Each point is reached from the start by the listed moves, each made once or not at all, plus a little noise. Is the number of moves made odd or even? Then give how often each move was made.

Moves:
(1): [ 0.26  0.35 -0.20  0.18 -0.49]
(2): [-0.30  0.65  0.57 -0.04 -0.06]
(3): [-0.03 -0.03 -0.08  0.47 -0.35]
Start: [-0.11 -0.11 -0.32 -0.20  0.04]
Points:
[-0.42  0.59  0.23 -0.25 -0.01] -> odd (0, 1, 0)
[-0.41  0.50  0.15  0.23 -0.37] -> even (0, 1, 1)
[-0.17  0.92 -0.03  0.40 -0.84] -> odd (1, 1, 1)

Moves:
(1): [ 0.54 -0.09  0.05  0.22 -0.44 -0.33  0.08  0.21  0.03  0.29]
(2): [-0.09  0.02 -0.30 -0.14 -0.37 -0.04 -0.08  0.12  0.28  0.04]
(3): [ 0.02 -0.21  0.19  0.18 -0.37 -0.12 -0.57  0.06  0.14 -0.09]
(4): [ 0.05 -0.06  0.01  0.20  0.02  0.05 -0.20 -0.15 -0.24 -0.03]
(5): [-0.01  0.20  0.11 -0.03  0.16 -0.17 -0.15 -0.27 -0.34 -0.32]
(6): [ 0.42  0.23 -0.35 -0.38 -0.13 -0.01 -0.08 -0.31  0.01 -0.10]
(7): [ 0.44  0.21  0.20  0.28 -0.31 -0.01 -0.04  0.25 -0.08 -0.25]
(8): [-0.13  0.28  0.25 -0.14 -0.10  0.00  0.09  0.17 -0.12  0.39]
(9): [-0.30  0.04  0.04  0.25  0.12 -0.30 -0.60  0.02  0.22 -0.24]
Start: [-0.01 -0.12 -0.19  0.19  0.09  0.23 -0.19  0.05 -0.18  0.04]
Points:
[-0.02  0.41 -0.24  0.08 -0.64 -0.32 -1.80 -0.36 -0.23 -0.27] -> odd (0, 1, 1, 1, 1, 1, 0, 1, 1)
[ 1.28  0.28 -0.35  0.32 -1.38 -0.47 -1.06  0.10 -0.13 -0.43] -> even (1, 1, 1, 0, 1, 1, 1, 0, 0)
[ 0.56  0.14 -0.12  0.52 -0.56 -0.17 -1.47  0.08  0.11 -0.66] -> even (0, 0, 1, 0, 0, 1, 1, 0, 1)
